Each row is a point. The window is the flat piece filled in between its corners: a triangle in 3 columns, a solid with four corners in 4, and so on. A path goes straight from each point to the next, and from the last back to the first. After which points does the path pass through the window?

Window (4 x 4):
[[0.33,0.34,0.11,-0.13],
[-0.09,-0.51,0.58,0.01],
[-0.52,0.33,-0.73,-0.33],
[0.37,-0.05,-0.08,-0.04]]
Path:
(1): [-0.10,-0.18,0.37,0.38]
(2): [-0.07,-0.42,0.42,-0.21]
(3): [0.31,0.17,0.10,-0.58]
(4): [0.18,0.38,-0.04,0.28]
(5): [-0.15,-0.35,0.39,0.41]
(6): [0.04,-0.45,0.53,-0.39]
(7): [-0.33,0.13,-0.55,-0.88]
(8): [-0.46,0.38,-0.63,0.05]
(9): [0.21,0.17,0.01,0.36]
(10): [0.36,-0.07,0.04,-0.54]
(11): [-0.02,-0.44,0.45,-0.30]
(12): [-0.06,-0.30,0.38,0.37]
(13): [0.10,0.07,-0.13,0.19]
(14): [0.16,-0.05,-0.12,-0.37]
(15): [0.12,0.21,-0.13,-0.43]
(16): [-0.01,0.33,-0.19,0.26]
Through the window after points: 1, 3, 5, 7, 9, 11, 13, 15

Window (6 x 6):
[[0.08,-0.71,-0.23,0.27,0.32,-0.12],
[0.69,0.13,-0.84,-0.33,0.02,-0.22],
[-0.29,-0.26,0.24,0.83,0.13,-0.06],
[-0.53,-0.22,0.19,0.17,-0.86,0.08],
[0.77,-0.17,0.04,0.12,-0.15,-0.13],
[-0.34,0.32,0.70,-0.09,-0.06,0.06]]
Path:
(1): [-0.11,-0.28,0.12,0.54,-0.09,0.56]
(2): [0.00,0.14,0.30,-0.01,-0.09,0.57]
(3): [-0.15,0.22,0.45,0.02,-0.19,-0.69]
(4): [0.16,-0.10,0.29,0.07,-0.16,-0.49]
(5): [0.25,-0.04,0.09,0.12,-0.08,0.60]
(6): [0.05,-0.27,-0.19,0.51,0.02,0.44]
(7): [-0.04,-0.34,-0.08,0.41,-0.03,-0.40]
(8): [-0.06,-0.09,-0.11,0.01,-0.46,-0.27]
(9): [-0.03,-0.19,-0.30,0.11,-0.30,0.71]
(10): [0.16,-0.13,0.10,0.22,-0.23,0.22]
(11): [0.11,-0.12,0.29,0.10,-0.24,-0.73]
(12): [-0.24,-0.17,0.17,0.43,-0.09,-0.45]
Through the window after points: 4, 8, 10, 12

Window (9 x 9):
[[-0.23,0.24,0.25,-0.22,0.17,0.14,0.25,-0.10,0.23],
[-0.08,0.02,0.14,-0.26,-0.15,-0.05,-0.43,-0.86,0.33],
[-0.29,1.57,0.34,0.17,0.36,0.07,-0.02,-0.26,-0.08],
[-0.03,0.02,-0.69,0.06,-0.31,-0.06,0.04,-0.08,0.50],
[0.06,-0.18,0.28,0.32,-0.19,-0.61,0.91,-0.15,0.35],
[-0.30,-0.05,0.23,0.10,0.05,-0.26,-0.12,0.14,0.30],
[0.33,0.08,0.12,0.42,1.00,-0.37,0.73,0.26,0.10],
[-0.16,-0.03,-0.25,0.39,-0.25,0.35,-0.10,-0.18,0.40],
[0.64,0.07,0.10,-0.07,-0.34,0.35,-0.51,0.04,0.14]]
Path:
(1): [-0.19,-0.11,-0.17,0.24,-0.26,-0.12,0.15,-0.15,-0.33]
(2): [0.00,0.06,0.06,0.24,-0.09,0.01,0.14,-0.10,0.54]
(3): [0.15,0.22,0.37,-0.05,0.03,-0.19,0.01,-0.20,0.68]
(4): [-0.11,0.03,0.02,-0.09,-0.08,-0.14,0.05,-0.31,-0.45]
(5): [-0.07,0.35,0.13,0.16,0.36,-0.13,0.30,-0.07,-0.18]
(6): [0.05,0.55,0.22,0.14,0.47,-0.04,0.28,0.00,0.38]
(7): [0.11,0.01,0.20,0.11,0.15,-0.14,0.05,0.03,1.08]
(8): [-0.06,-0.18,0.01,0.02,-0.09,-0.04,0.10,-0.07,-0.15]
(9): [-0.26,1.00,0.16,0.10,0.20,0.06,0.04,-0.23,-0.24]
(10): [-0.10,1.20,0.43,0.14,0.35,0.01,0.00,-0.18,0.57]
(11): [0.24,0.17,0.28,0.32,0.32,-0.23,0.54,0.00,0.86]
(12): [0.04,-0.01,0.09,0.22,0.26,-0.32,0.53,-0.03,-0.03]
Through the window after points: 1, 5, 9, 11

Window, 11 rows:
[[-0.64,0.10,-0.40,0.40,-0.46,-0.08,0.21,-0.18,0.12,-0.35,-0.18],
[-0.19,0.22,-0.35,0.41,0.30,0.44,0.30,-0.41,0.54,-0.62,0.03],
[-0.18,0.33,0.25,0.54,-0.30,0.29,-0.17,-0.02,0.25,-0.51,-0.17],
[-0.31,-0.84,0.59,-0.52,-0.68,0.24,0.10,0.54,0.24,-0.14,-0.07],
[0.43,0.73,0.26,-0.11,0.95,-0.32,0.64,-0.16,-0.01,0.54,0.12],
[0.54,0.73,-0.44,0.23,0.59,0.01,0.39,0.28,0.51,0.37,-0.04],
[-0.11,-0.38,-0.05,0.67,-0.12,-0.04,-0.07,-0.17,0.33,-0.19,0.13],
[0.37,0.47,-0.56,0.05,0.17,0.10,-0.05,-0.34,-0.11,-0.10,0.19],
[0.30,0.28,-0.34,0.69,-0.29,0.13,0.61,-0.38,0.07,-0.52,-0.02],
[0.06,-0.44,0.51,-0.55,-0.02,-0.52,-0.04,0.72,0.55,-0.51,-0.14],
[-0.09,-0.45,0.48,-0.42,-0.67,-0.18,-0.14,0.00,0.91,-0.24,-0.27]]
Path:
(1): [-0.08,-0.35,0.00,0.23,0.13,0.03,-0.01,-0.13,0.24,-0.28,-0.77]
(2): [0.01,0.05,-0.30,0.16,0.04,0.10,0.11,-0.23,0.14,-0.27,-0.26]
(3): [-0.22,0.49,-0.15,0.22,-0.18,-0.07,0.19,0.00,0.36,-0.28,0.58]
(4): [-0.05,-0.01,0.04,0.02,-0.20,-0.09,0.21,-0.04,0.47,-0.20,0.30]
(5): [0.19,-0.38,0.05,-0.04,0.08,-0.07,0.12,-0.08,0.38,-0.17,-0.65]
(6): [0.22,0.01,-0.34,0.38,0.33,0.09,0.18,-0.22,0.10,-0.19,-0.59]
(7): [0.03,0.40,-0.04,0.29,0.16,-0.11,0.22,-0.17,0.37,-0.16,0.28]
(8): [-0.34,0.56,-0.02,0.21,-0.18,-0.11,0.29,0.09,0.61,-0.12,0.73]
(9): [0.05,0.14,-0.26,0.26,0.12,-0.03,0.24,-0.08,0.12,-0.05,-0.37]
(10): [0.33,0.09,-0.19,0.13,0.23,0.01,0.20,0.11,0.25,0.03,-0.53]
(11): [0.09,0.27,-0.06,0.06,0.02,0.03,0.25,0.19,0.49,-0.03,0.26]
(12): [-0.22,0.25,0.23,0.18,-0.44,-0.04,0.24,0.34,0.56,-0.32,0.61]
Through the window after points: 2, 8, 10

Window, 14 rows:
[[0.36,-0.39,0.27,-0.39,0.10,-0.56,-0.24,-0.24,0.12,-0.35,0.07,-0.10,-0.04,0.37],
[-0.64,0.14,-0.13,-0.01,0.85,-0.14,-0.25,-0.07,-0.26,0.88,0.03,0.20,0.58,-0.12],
[-1.54,0.25,0.24,0.24,0.23,0.11,0.06,-1.17,-0.27,0.64,-0.35,0.18,-0.72,-0.15],
[0.37,-0.18,0.05,-0.60,-0.05,0.39,-0.05,-0.14,0.09,-0.20,0.39,0.13,-0.15,0.22],
[0.24,0.09,-0.20,-0.29,0.10,-0.20,1.11,0.11,-0.38,0.09,0.05,-0.05,0.48,-0.05],
[0.13,-0.29,0.03,-0.42,-0.34,-0.03,-0.20,-0.48,0.16,0.06,-1.08,0.71,-1.03,-0.07],
[0.32,-0.34,-0.28,0.41,-0.26,0.04,-0.19,-0.43,0.11,-0.37,0.32,0.27,-0.05,0.15],
[-0.01,-0.55,-0.40,-0.48,-0.18,-0.01,-0.18,0.08,-0.10,-0.53,-0.17,0.04,0.16,0.41],
[-0.19,1.46,-0.13,-0.06,-0.33,-0.24,0.24,0.04,0.01,-0.63,0.22,-0.20,0.27,0.29],
[-0.22,-0.19,-0.05,-0.28,-0.19,-0.48,0.14,0.18,-0.26,0.03,0.44,0.30,-0.25,0.07],
[-0.67,0.48,-0.73,-0.19,0.61,-0.45,-0.08,-0.35,0.32,-0.52,0.12,0.09,-0.27,0.01],
[0.06,-0.26,0.09,-0.01,-0.29,-0.09,0.58,0.38,0.43,0.13,0.06,-0.23,0.05,-0.08],
[0.36,-0.38,-0.05,0.05,0.06,-0.05,-0.45,0.07,-0.23,-0.18,0.03,-0.37,-0.64,0.03],
[-0.33,-0.04,-0.26,-0.43,-0.11,0.10,-0.16,-0.90,-0.40,1.80,0.04,-0.16,0.24,0.19]]
Path:
(1): [0.11,0.01,-0.20,-0.01,0.21,-0.09,0.22,0.01,0.01,0.10,-0.03,0.17,-0.23,0.68]
(2): [-0.05,-0.12,-0.02,-0.23,-0.13,-0.23,0.14,-0.27,-0.09,-0.09,0.05,0.05,0.03,-0.22]
(3): [-0.27,-0.14,-0.05,-0.55,-0.05,-0.18,-0.11,-0.43,-0.22,0.01,0.03,-0.12,0.09,-0.53]
(4): [-0.11,0.24,-0.04,-0.20,0.24,-0.11,0.34,0.05,0.06,0.35,-0.10,0.21,-0.35,0.89]
(5): [0.05,-0.19,0.06,-0.08,0.00,-0.03,0.08,-0.12,-0.11,0.46,-0.06,0.02,-0.17,0.57]
(6): [0.10,-0.27,0.18,-0.28,-0.34,-0.08,-0.04,-0.28,-0.20,0.25,0.14,-0.12,0.33,-0.49]
(7): [-0.04,-0.29,-0.15,-0.33,-0.08,-0.28,-0.32,-0.28,-0.16,-0.24,0.01,-0.26,-0.07,-0.58]
(8): [-0.07,-0.09,-0.12,0.03,0.03,-0.26,0.04,0.00,-0.05,0.03,-0.11,-0.06,-0.17,0.40]
(9): [-0.05,0.08,0.01,0.02,0.25,-0.13,0.08,-0.09,-0.03,0.34,0.03,0.01,-0.24,0.44]
(10): [-0.04,-0.05,0.03,-0.27,-0.13,-0.34,-0.13,-0.48,-0.06,0.18,0.17,-0.11,0.06,-0.56]
(11): [-0.31,-0.09,-0.05,-0.34,-0.07,-0.12,-0.14,-0.32,-0.19,-0.18,0.09,-0.06,0.01,-0.83]
(12): [-0.04,0.00,-0.26,0.03,-0.03,0.03,0.08,-0.12,0.04,0.04,-0.04,0.17,-0.20,0.56]
Through the window after points: 1

Window (14 x 14):
[[0.14,0.02,0.13,0.23,-0.03,-0.53,-0.52,0.38,-0.05,-0.40,0.42,-0.12,-0.47,0.26],
[0.21,-0.59,0.70,-0.23,0.20,0.17,-0.29,0.48,0.27,-0.09,0.22,0.01,-0.05,-0.22],
[0.52,-0.15,-0.32,-0.49,-0.24,0.13,0.35,0.48,-0.73,-0.02,0.22,-0.63,-0.25,-0.23],
[0.82,0.13,-0.37,-0.53,-0.50,-0.16,-0.29,-0.25,0.41,0.59,0.26,-0.23,-0.01,0.00],
[-0.94,-0.20,0.10,-0.44,-0.25,-0.08,0.53,-0.38,-0.31,0.49,-0.10,0.50,-0.44,-0.27],
[0.52,0.38,-0.19,0.05,0.05,0.14,-0.04,-0.19,0.27,0.17,-0.37,0.19,-0.47,-0.18],
[0.46,-0.45,-0.19,0.57,-0.57,0.01,-0.21,-0.34,-0.17,0.17,-0.70,-1.15,-0.03,0.30],
[0.23,0.25,0.26,-0.27,0.15,-0.13,0.33,0.23,-0.33,-0.62,0.23,0.34,0.13,-0.20],
[-0.30,0.77,-0.40,-0.28,-0.13,0.07,0.38,-0.20,-0.08,0.60,0.31,-0.07,-0.04,0.12],
[-0.22,-0.22,-0.77,0.70,-0.36,0.09,-0.53,0.10,0.38,0.07,-0.24,0.32,0.19,0.47],
[0.33,0.65,0.13,-0.38,-0.65,-0.02,-0.26,-0.28,-0.68,0.49,-0.43,-0.43,-0.22,0.76],
[0.14,0.11,0.18,0.41,-0.54,0.20,0.48,0.68,0.75,0.22,-0.44,0.31,0.31,-0.21],
[-0.02,-0.29,-0.01,-0.21,0.51,-0.47,-0.07,0.38,-0.30,-0.68,-0.54,-0.24,-0.32,-0.04],
[0.81,0.25,0.16,0.13,0.55,-0.60,0.14,-0.05,-0.61,0.32,-0.20,-0.07,-0.04,-0.06]]
Path:
(1): [0.36,-0.13,-0.11,-0.40,0.11,-0.02,0.43,0.17,-0.19,0.10,0.02,0.19,-0.31,0.27]
(2): [-0.22,0.64,0.20,0.18,-0.34,-0.22,-0.45,0.11,-0.06,0.19,-0.08,-0.09,0.14,-0.50]
(3): [-0.24,0.42,0.03,0.12,-0.12,-0.41,-0.37,0.15,-0.34,-0.13,-0.30,-0.24,0.04,-0.71]
(4): [0.50,-0.35,-0.07,-0.01,0.16,-0.17,0.13,0.09,-0.10,0.00,-0.07,-0.08,-0.33,0.60]
(5): [0.35,-0.34,-0.12,0.11,0.04,0.08,0.40,-0.28,0.35,0.47,-0.15,0.06,-0.02,0.99]
(6): [0.00,0.12,-0.23,0.05,-0.40,-0.11,-0.38,0.33,-0.13,-0.02,-0.18,-0.20,-0.10,-0.46]
(7): [-0.02,0.14,0.10,0.10,-0.03,-0.19,-0.37,0.06,-0.24,0.21,-0.31,0.07,0.10,-0.48]
(8): [0.56,-0.16,-0.15,-0.09,-0.01,0.00,0.36,0.04,0.20,0.14,0.14,-0.09,-0.30,0.57]
(9): [0.19,0.04,-0.05,-0.14,-0.12,-0.08,0.32,-0.11,-0.05,0.38,-0.11,0.04,-0.10,0.33]
(10): [-0.06,0.14,-0.41,-0.17,-0.54,0.33,-0.37,0.03,-0.19,0.18,-0.30,-0.40,0.09,-0.54]
(11): [0.01,0.21,-0.03,-0.26,-0.34,0.05,-0.09,0.03,-0.28,0.35,-0.18,-0.29,-0.10,-0.39]
(12): [0.13,-0.04,-0.04,-0.29,-0.23,-0.17,0.21,-0.19,-0.19,0.23,-0.01,0.12,-0.32,0.44]
Through the window after points: 3, 7, 11

Window, 14 rows:
[[-0.90,-0.12,0.06,0.06,-0.06,-0.01,0.09,0.57,-0.32,-0.32,-0.39,0.15,-0.01,-0.39],
[-0.22,0.21,-0.56,-0.14,-0.02,0.14,0.61,-0.14,0.19,0.49,-0.04,0.62,0.73,-0.51],
[-0.40,-0.31,0.27,-0.20,-0.65,-0.32,0.06,-0.02,-0.15,-0.34,-0.58,0.01,0.12,-0.08],
[0.16,-0.55,0.17,-1.05,-0.14,-0.08,0.29,0.28,-0.78,0.09,-0.47,-0.36,0.59,0.07],
[-0.01,0.23,0.08,0.42,0.40,0.20,-0.26,0.34,0.38,0.23,0.00,0.20,-0.07,-0.33],
[0.25,0.47,0.54,0.07,0.02,-0.68,0.16,0.00,-0.44,0.16,0.08,0.15,-0.09,-0.42],
[-0.36,-0.32,0.03,0.17,0.76,-0.36,0.02,-0.04,0.16,0.11,0.13,-0.02,-0.14,0.26],
[0.09,-0.03,-0.38,0.42,0.77,-1.24,-0.38,-0.03,-0.26,-0.30,-0.36,0.24,0.40,-0.58],
[0.10,-0.62,-0.14,0.39,0.11,-0.72,0.50,0.65,-0.59,0.11,-0.43,-0.31,-0.35,-0.18],
[0.33,-0.10,-0.43,0.49,-0.04,-0.39,-0.17,-0.39,-0.62,-0.21,0.33,-0.21,-0.24,-0.43],
[-0.12,-0.12,-0.29,-0.29,-0.49,-0.23,-0.08,-0.09,-0.13,0.76,0.61,0.16,0.07,0.27],
[0.09,-0.28,-0.04,-0.14,0.35,0.12,0.36,0.63,0.41,0.29,0.74,0.39,0.18,0.42],
[-0.25,0.33,-0.24,-0.12,0.38,-0.66,0.49,0.53,-0.13,-0.16,-0.90,0.38,-0.72,0.28],
[-0.63,0.20,-0.59,0.00,-0.30,-0.29,-0.04,-0.07,0.41,0.04,0.45,-0.56,-0.04,0.50]]
Path:
(1): [-0.36,0.36,-0.06,0.61,0.20,-0.38,0.24,0.14,-0.49,0.33,-0.52,0.19,0.11,0.60]
(2): [-0.01,-0.21,-0.24,-0.78,0.12,-0.47,0.30,0.50,0.28,-0.33,-0.21,0.20,-0.64,-0.34]
(3): [-0.33,-0.07,-0.30,-0.29,0.13,-0.35,0.13,0.29,0.19,0.03,-0.08,-0.05,-0.48,-0.54]
(4): [-0.43,0.18,-0.03,0.34,-0.09,-0.22,0.13,0.21,-0.30,-0.11,-0.28,0.12,0.30,0.67]
(5): [-0.23,0.28,-0.03,0.33,-0.18,-0.34,0.00,-0.02,-0.46,0.25,0.21,0.31,0.31,0.61]
(6): [-0.08,-0.38,-0.52,-0.52,-0.05,-0.16,0.16,0.09,0.49,0.26,0.34,-0.33,-0.25,-0.58]
(7): [-0.33,-0.41,-0.18,-0.32,0.19,-0.45,0.24,0.16,0.09,-0.40,-0.24,-0.16,-0.51,-0.65]
(8): [0.03,0.42,0.15,0.38,0.26,-0.27,0.17,0.47,-0.47,0.27,-0.28,0.32,0.57,0.58]
(9): [-0.27,-0.14,0.02,0.15,-0.24,-0.31,0.12,-0.06,-0.25,-0.08,-0.33,0.04,0.18,0.09]
(10): [-0.11,-0.20,-0.03,-0.36,-0.16,-0.47,-0.02,0.27,-0.04,-0.08,-0.16,0.07,-0.17,-0.35]
(11): [-0.15,0.05,-0.11,-0.16,0.33,-0.60,0.11,0.15,-0.02,0.06,-0.05,0.09,-0.16,-0.41]
(12): [-0.04,0.00,0.14,0.39,0.16,-0.43,0.03,0.07,-0.39,-0.07,-0.26,0.16,0.16,0.18]
(13): [-0.10,0.20,0.21,0.40,0.27,-0.11,0.13,0.12,-0.41,0.06,-0.20,-0.07,0.37,0.22]
(14): [-0.10,-0.22,-0.18,-0.35,0.02,-0.41,0.12,0.26,0.24,-0.09,-0.10,0.17,-0.28,-0.58]
(15): [-0.06,-0.12,-0.09,-0.21,0.23,-0.30,0.10,0.17,0.05,0.22,0.14,-0.03,-0.12,-0.27]
(16): [-0.04,0.04,-0.03,0.15,0.19,-0.34,0.21,0.10,-0.30,0.21,0.07,0.19,0.15,0.10]
Through the window after points: 1, 3, 5, 9, 11

Window, 14 rows:
[[-0.66,0.45,0.17,-0.15,0.46,-0.43,0.05,0.21,-0.16,0.19,-0.77,0.24,0.33,-0.04],
[-0.03,-0.07,0.19,-0.59,-0.57,-0.10,0.03,0.20,0.55,0.36,0.13,0.04,-0.32,-0.33],
[0.07,-0.24,0.46,-0.52,0.69,0.64,0.17,-0.31,0.72,-0.51,-0.14,0.48,0.23,-0.09],
[-0.55,-0.23,-0.33,0.42,-0.38,-0.28,0.21,0.21,0.39,0.29,-0.17,0.03,-0.78,0.08],
[0.52,-0.62,-0.61,0.63,0.04,0.63,-0.50,-0.45,0.51,0.32,0.26,-0.33,-0.09,-0.22],
[0.20,-1.02,-0.05,0.11,0.21,0.16,0.78,0.23,0.61,0.06,0.21,0.67,1.10,0.41],
[0.11,0.01,-0.24,0.10,0.44,-0.08,-0.42,0.30,0.05,-0.11,0.01,0.66,-0.43,-0.11],
[0.04,0.19,0.39,0.43,-0.06,-0.35,-0.40,0.05,0.68,0.39,-0.41,0.12,-0.67,-0.06],
[0.16,-0.12,0.03,-0.63,0.73,-0.52,0.72,-0.18,0.41,-0.24,-0.46,-0.90,0.37,0.05],
[-0.10,0.65,-0.22,-0.02,0.48,-0.48,0.09,-0.60,0.01,-0.62,-0.08,-0.35,0.73,0.12],
[-0.19,0.05,0.25,0.15,0.77,-0.03,0.06,0.77,-0.55,-0.79,-0.33,-0.63,0.61,0.35],
[0.67,-0.11,0.38,-0.11,-0.65,0.15,0.42,-0.30,-0.50,-0.04,-0.44,0.04,0.05,-0.21],
[0.35,-0.78,-0.04,0.34,-0.10,-0.24,-0.42,-0.68,-0.17,-0.33,-0.31,-0.47,0.44,-0.11],
[-0.26,-0.45,0.25,0.47,0.53,-0.14,-0.14,-0.18,-0.19,0.37,0.37,0.32,0.22,0.30]]
Path:
(1): [0.13,-0.27,0.16,0.24,0.24,-0.21,0.30,0.16,0.27,-0.15,0.08,-0.25,0.08,-0.64]
(2): [0.25,-0.25,0.07,-0.29,0.22,0.10,0.04,-0.33,0.12,-0.29,-0.34,-0.20,0.26,0.51]
(3): [0.04,-0.11,0.00,-0.21,-0.18,0.03,-0.22,-0.13,0.13,0.07,-0.29,0.01,-0.18,0.53]
(4): [0.17,-0.19,0.16,0.13,-0.01,-0.17,0.09,0.02,0.25,0.07,-0.03,0.05,0.01,-0.51]
(5): [0.16,-0.22,-0.02,0.01,0.49,-0.23,0.35,-0.18,0.32,-0.07,-0.10,-0.40,0.24,-0.22]
(6): [0.15,-0.26,-0.19,-0.52,0.13,0.02,0.04,-0.10,0.38,-0.07,-0.51,-0.52,0.06,0.56]
(7): [0.19,-0.15,-0.29,-0.17,-0.29,0.23,0.04,-0.12,0.24,0.25,-0.27,-0.08,0.07,0.99]
(8): [-0.08,-0.30,0.36,0.14,0.18,-0.19,0.13,-0.21,0.16,-0.18,-0.10,-0.29,0.28,-0.69]
(9): [-0.11,-0.10,0.06,0.16,0.32,-0.20,0.12,0.02,0.24,-0.05,-0.16,-0.10,0.18,-0.46]
(10): [-0.07,-0.07,-0.08,-0.14,0.18,-0.21,-0.14,-0.08,0.20,-0.02,-0.20,-0.10,0.02,0.44]
(11): [0.12,-0.04,0.11,-0.62,0.05,0.14,-0.14,-0.18,-0.06,0.11,-0.47,0.17,0.17,0.86]
(12): [0.11,-0.18,0.27,-0.09,0.20,0.15,0.22,-0.09,0.32,-0.23,-0.10,0.13,0.10,-0.34]
(13): [-0.16,-0.15,0.25,0.23,0.37,-0.24,0.07,0.02,-0.06,0.09,-0.12,0.12,0.21,-0.19]
(14): [-0.14,-0.09,0.00,-0.05,0.16,-0.03,-0.04,-0.12,-0.02,0.16,-0.16,0.12,0.13,0.44]
(15): [0.20,-0.27,-0.11,-0.41,0.03,-0.11,-0.09,-0.50,0.23,0.19,-0.13,-0.13,0.18,0.77]
(16): [0.03,-0.27,0.13,0.07,0.22,-0.28,0.16,-0.03,0.16,-0.26,-0.28,-0.36,0.20,-0.48]
Through the window after points: 3, 5, 11, 13, 15
